Rows are points. Before rounding, the points of a table are all equally far from one centre. They may lie mostly on one side of it. Where is the centre, to within rounding?

Points (9 x 2):
[[-64  29]
 [-15 -49]
 [-63  -4]
 [ -1 -50]
 [ 25 -45]
 [-46 -33]
 [-63  -3]
 [ 12 -49]
 [-32 -43]]
Centre: [-1 14]

Points (14 x 9):
[[ -60  -49  -55   -6  -10   49  -58  -14    6]
 [ -35  -35  -67   -2   14   27    4   -9  -17]
 [ -84  -25   -1   54   18    9  -37  -17  -26]
 [ -80  -38   27   49   29   26  -33  -25   16]
 [ -86  -44  -19   40   10   15  -27  -59   31]
 [ -65  -24  -22   41   42   -9  -51  -14   17]
 [ -31   10  -40   20  -14   11  -55  -12   26]
 [ -92  -45  -32   25   -3   10  -50  -64   13]
 [ -95  -56  -31   29    7    8  -46  -45   25]
 [ -57  -55  -30   48    4   50  -57  -23   -5]
 [ -69  -33  -37   27   24   23    5  -16   32]
 [ -60  -52   12   22   -4   12 -105  -37  -12]
 [ -57  -28  -33   49   11   24    8    4    2]
 [ -47  -47  -32   55    2   38  -67  -31   -5]]
Centre: [-31 -52   4  -1  -9  -2 -26 -25  -2]

Points (26 x 20):
[[ 33  28  52  32  47 -24 -24 -90  -2 -30 -31 -41  22  25  55 -38  15  51
  -33  -5]
 [ 18 -22  61  50  17  24  14 -75 -11  -8   0  20  -5  45 -24 -93  -3   6
  -27 -76]
 [ 72  33   7   2  21   6  -8 -24 -22 -22  13 -12  13  -9  27 -28  24  34
  -27 -48]
 [  2  35  66  31  85   0 -43 -28  20   7  46   5  30  29  16 -43  51   2
   11 -79]
 [ 13  16  29  56  36 -23 -11   6 -15 -66   6 -13   0   7  25 -25  48  16
  -39 -67]
 [ 18   8  42  58  25  -5  -1 -18  11 -39 -50  16  35  22  -4 -13  45  17
   27 -94]
 [  7 -39  -4  50  68  26  33 -11 -24 -41 -27 -26  49  22   0 -34  41 -16
  -27 -54]
 [ 36 -19  99  49  24  34 -39  -5 -23  -5 -23 -70  -7  64 -10 -37  31   8
   -8 -14]
 [ -3  38  19  41  60  17 -28 -17   0   9 -20 -63 -17  54  26 -36  16  -4
  -74  19]
 [-47  30  53  16  40 -44 -18 -13  -9 -68  45 -26  34  46   7 -53  20 -14
   -6 -63]
 [ 38  14 -13  33  88  -6 -44 -83  58  -8   4 -71  60  56  -1  26 -10 -10
  -29 -39]
 [ 43   7  82  11  -3  19 -74 -68  25 -48   9   1  21   5  75 -54  45 -10
  -18 -15]
 [ 43  -8  80  67  41  76 -68 -58  11 -14 -27  -8  34  60 -19  14  37 -49
  -43 -38]
 [ 26  38  43  14  32 -39   5 -67 -52 -26  43 -20  44  31  13 -13  67 -21
   -4 -16]
 [ 34  68  74  70  82  20  12 -50  15   4 -29  -7   3  73  10 -44  17 -16
  -20 -42]
 [ 71  -5  60  65  40  55 -24 -25  -3 -48   5 -21 -10  57  -5 -59   5  56
  -17   2]
 [ -8  42  -1  59  43  33  30  -4 -32   6  21  -2 -11  52  46   7 -15   6
   -4 -95]
 [ 48  45  48  29  68  23 -46  50 -22 -72  22 -18  12  60  23  -2 -16 -37
  -30  23]
 [ 53  39  31  74  20 -22 -30 -57 -15 -63  -7   0  -2  24 -18 -41  35  25
  -24 -16]
 [ 13  24  24  57  60 -38 -12 -84 -11 -45 -21 -43  41 102  50 -64   3   7
   17  -8]
 [-46   2  81  47  22 -27 -61 -26 -22   7  -8 -23  12  26  49 -19  46 -18
  -40  21]
 [-14  63  47  23  28 -21  -8 -24  31 -16  10  -7  -9  81 -11 -33  62  44
   -7 -15]
 [ 49  24  46  42  52  19 -35 -22 -31  12  -4 -20   6  92  68  -6  22  39
  -48  -5]
 [  6 -13 117  72  68 -10 -42   2 -31 -17  15  -2 -32  83  34  -1  57   1
  -13 -19]
 [-11  -6  46 106  35  -9 -33 -16   5 -37  29 -37  37  61  37 -56  50 -27
   -7 -19]
 [ 42  30  30  99  79  28 -30  13  37 -70   5 -39  -4  79  28   2  -2   4
  -33 -38]]
Centre: [  7 -25  35  10  43  10 -16 -50  21 -31   8   7 -17  51  20  11 -18 -31
  15  -9]

Points (28 x 24):
[[  60    7   36   12   49   14    5   52   10  -49   10  -11   56  -84
    23  -22  -15   57  -37    4   -3   52   20  -17]
 [  85  -15    8   28   34   -5  -13   34   -5  -43   18  -49   27  -64
    79  -12   -4   45  -64  -18   27  -12   36   -1]
 [  50    2  -44   73   44   -5   -1   72   -2  -76  -26  -28   45  -42
    30  -40  -39   44  -42  -18    2   43   35    3]
 [  72  -25  -22    0   54  -15  -13   52   21  -75   36    5   30  -45
    24   -4    4   40   19    2  -37   10   42  -28]
 [ 105   36   12   19    8   11  -57   34    8  -37   -6    3   82  -67
    39  -42    4   17  -34  -24   13  -14   33   11]
 [  80    1   34   43   36    8  -38   67   27  -69  -16   10  -18   -4
    68  -49   -6  -12  -45  -14    2    3   17   -8]
 [  80   16    6   53   61    1  -18   63   -9  -60   13    1   38  -50
    30  -24   -2   66  -35    4  -13  -25   47  -43]
 [  74    8   33   36   49  -12   -5   61   21  -82   -6  -28   33  -79
     8  -23  -13   50  -40   39  -17  -14   45   23]
 [  69   -3    3   41   24    0   21   71  -10  -59   10  -14   23  -44
    80  -10   25   68  -46    9    7  -20   55   21]
 [  72   -5   12   51   44  -15  -12  100  -40  -38   39  -40   -8  -18
    29  -34  -40   43   -6   31   23    9    3    5]
 [  56   -6  -14   38   40  -18  -30   68   29  -74   17    4   49  -70
    38  -32   -7   56  -72   -8   10    8   -7   19]
 [  88  -19   36   40   40   -6   24   47   59  -67   13  -10   40  -49
    60  -14  -12   58  -33  -25   -1    2    2   -2]
 [  94  -27  -64   66   33    4  -34   18   24  -61   25  -19   38  -10
    22  -25   -5   62  -33  -22  -16    0   24   28]
 [  69    3   38   11   55  -15  -30   41    6  -92  -10  -32   53  -39
    33    5  -24  -13  -63  -14   19  -25   46  -15]
 [  76    0   12   67   62   14   11   58  -18  -42  -13    0   23  -87
    45    0   -5   36  -48   31  -12   24   60   19]
 [  61  -21  -26   71  -20  -38   -3   37   34  -49   34  -67   43  -63
    31   -6  -46   65  -43  -10  -11  -12    2  -12]
 [ 100   13  -16   60   56   24   32   34    8  -87   22  -17   21  -54
     9   -8   -5   65  -39   10  -35  -41   33   -1]
 [ 105  -13  -25   75   44  -20   10  101    7  -36   12   -3   32  -42
    36  -36   -7   48  -36  -17    2  -27    4   -2]
 [  40  -58    8    9    8  -17  -37   77   -1  -42  -31    1   48  -45
    40   33  -26   31  -14   16   12   37   26  -35]
 [  37   37   -3   55   23   -4   -7   54   43  -73   65    3   38  -83
    38  -26  -24   30  -31  -12  -13   12    0  -53]
 [  54   37   20   57   34    1   -2   83   10  -94   46  -31   14  -63
    40   11   -3   54  -56  -19  -25   31   49    4]
 [  81   23    6   25   43    4    7   34  -20  -74   54  -13   57  -27
    31   19  -11   66  -12  -29    0   29   51  -42]
 [  59  -13  -24   32    8   12    2   79  -22  -73   -9    7   51  -67
    41  -44  -44   31  -27   25    3   46   18   -8]
 [  81   -7   31   35   30    2  -18   78   21  -60    5   -3   24  -42
    62  -15  -37   70  -18  -17  -22   -5   53   -6]
 [  36   -1    9   24   65   18   -3   42   -4 -100   13  -11   15  -57
    23  -11  -15   52  -69  -19  -37   27   23   16]
 [  40   12  -16   37   38   18  -22   50    7  -87  -27   17   48  -69
   -25   -4  -90   22    1  -23   10    7   29  -34]
 [  87  -14    3    5   32  -18    1   76   11  -39  -10   -7   71  -25
    62  -13  -20   70   -4   -3    9   23   19   -1]
 [  59   -1  -22   56   26  -41  -42   59   14  -75    2  -37   15  -52
    35   -2  -34   63  -47  -11  -17  -37   64   17]]
Centre: [ 51  29  -7  45  -3   5  -2  36   5 -36  -2 -11  10 -28   5  27  -7   3
 -11  -6   5   0  -1  10]

Points (31 x 24):
[[ -45  -38    5  -39  -61   23  -19   14    8   43  -46    7  -31   34
    58  -59  -20   53  -46   -8  -14   35  -79   -2]
 [ -37  -37   22  -60   -7   48   31   69  -58   24  -47    4  -33   27
    67  -25  -18   13  -22  -19  -57   47  -39    9]
 [ -51  -71   24  -76  -41   44  -41   27  -48   31  -39   31  -41   13
    44  -43  -29   26  -10   10  -12   57  -67   -5]
 [ -52  -53    8  -72  -26    1  -23   50  -28   35  -57   16  -50   35
    38  -16    4   34  -22  -24  -78   41  -63   22]
 [  -4  -70    6  -60  -32   17   -6   56  -33   36  -25   25  -32   70
    36  -38  -18   29  -47   -1  -40   28  -55    4]
 [ -35  -42    0  -55  -28   60  -25   23  -28  102  -14   13  -34   35
    67  -19    3   39  -16   -9  -27   71  -79   40]
 [ -28  -37   21 -109  -39   16  -29  -12  -36   52    5   42  -50   35
    32  -21   -9   47  -10    0  -46   76  -60   12]
 [  -2  -50   30  -43  -47   19   -7    7   15   48  -24   26  -41   48
    46  -11  -42   33   -9  -23  -40   12  -16   16]
 [ -10  -28   15  -70  -36   33  -12   37    6   24  -71    5  -56   25
    20  -44  -19   44  -24  -25  -24   24  -53   34]
 [ -15  -42   20  -75   -8   41  -36  -13  -51   70  -49   41  -50    5
    25  -32  -23   36  -25   17  -64   30  -22   33]
 [  -5  -40   22  -60  -31   31  -37   27  -44   47  -28    4  -43   22
    10  -66    5   69  -24  -22  -39   47  -60   27]
 [ -34  -17   39  -39  -19   37  -54   49  -11   97  -33   48  -48   43
    44  -10  -34   31  -34  -17  -62   49  -52   23]
 [   0  -44   59  -64   -8    5   -9   41  -35   50  -54   29  -28   18
    33  -18   -1   46  -31  -53  -52   34  -33    1]
 [ -44  -41   25  -89  -45   16    8   19  -38   46  -57    9  -76  -15
    21  -20   -5   18   10    0  -48   20  -48    4]
 [ -25  -47   18  -83  -15   31  -26   41  -13   79  -75   28  -61   10
    47  -21  -15   20    7  -20  -42   32  -41   21]
 [ -24  -26   23  -94  -30    5  -36   -5    7   38  -53  -10  -38   -1
    29  -58   11   21  -12   -7  -43   55  -47   44]
 [ -10  -32    9  -76  -30   76  -11   35    0   85  -60   22  -34   25
    30  -26  -14   54  -19  -12  -43   15  -18   12]
 [ -24  -25   40  -73  -26   20  -31   15  -32   49  -53   31  -21    6
    58  -31  -48   40  -48    0  -47   23  -56   26]
 [ -24  -47    6  -51  -37   22    4   19  -37   53  -75   20  -42   31
    53  -31   38   51   -3    6  -52   19  -58   16]
 [ -47  -59   12  -91  -25   70  -17    0  -19   39  -43    4  -27   10
    33  -50  -37   12  -29   14  -38   26  -34   20]
 [ -37  -63   11  -61  -35   61  -41   29  -19   37  -26    7  -75   40
    25  -35  -16   41  -36   17  -26   54  -57   32]
 [ -26  -66   23  -63  -55   32  -12   32  -42   38  -40   54  -15   25
    40  -36   28   31  -38   -2  -64   46  -55    0]
 [ -35  -56   19  -47  -24   14  -20   51   -2   50  -25   46  -31   35
    18   -8   31   56  -22  -17  -87   24  -67    0]
 [  17  -23   18  -58   -4    7  -25   54  -33   53  -17   40  -33   12
    43  -21   40   66  -23  -11  -61   25  -69   37]
 [ -53  -30   44 -101  -16   -1  -44   26  -18   76  -56   63  -31   39
    36  -34    7    3   -8  -33  -21   72  -38   15]
 [ -30  -21   -2 -110  -36   62  -19   58   10   18  -43   26  -21   52
    53  -31   12    8  -35  -12  -57   28  -49   15]
 [ -29  -45   64  -32  -54   25  -17   40  -35   36  -52   37  -32    7
    35  -24    0   26   20    2  -19    4  -55    3]
 [ -45  -40   25  -64  -18   29   -2   25   13   53  -38   36  -63   17
    57  -48   -9    9   -6  -17  -62   42  -30   41]
 [   5  -55   26  -77  -26   19  -46   14  -39   14  -41   45  -39   31
    36  -34   -2   53  -26    8    0   69  -46   30]
 [ -30  -40   22  -85  -31   44   -2   15   -5   64  -33   26  -58   54
    70  -52    0   31  -11   19  -34   38  -22   13]
 [ -21  -62   40  -41  -58   36    0   13   -6   56  -37   23  -44   51
    57   -2    2   28  -29   12  -42   12  -42   12]]
Centre: [-39  14 -17 -35  -1  22 -30  16 -26  38 -10  18 -24  14  20   1  15   0
 -25  -6  -8  39 -25 -19]
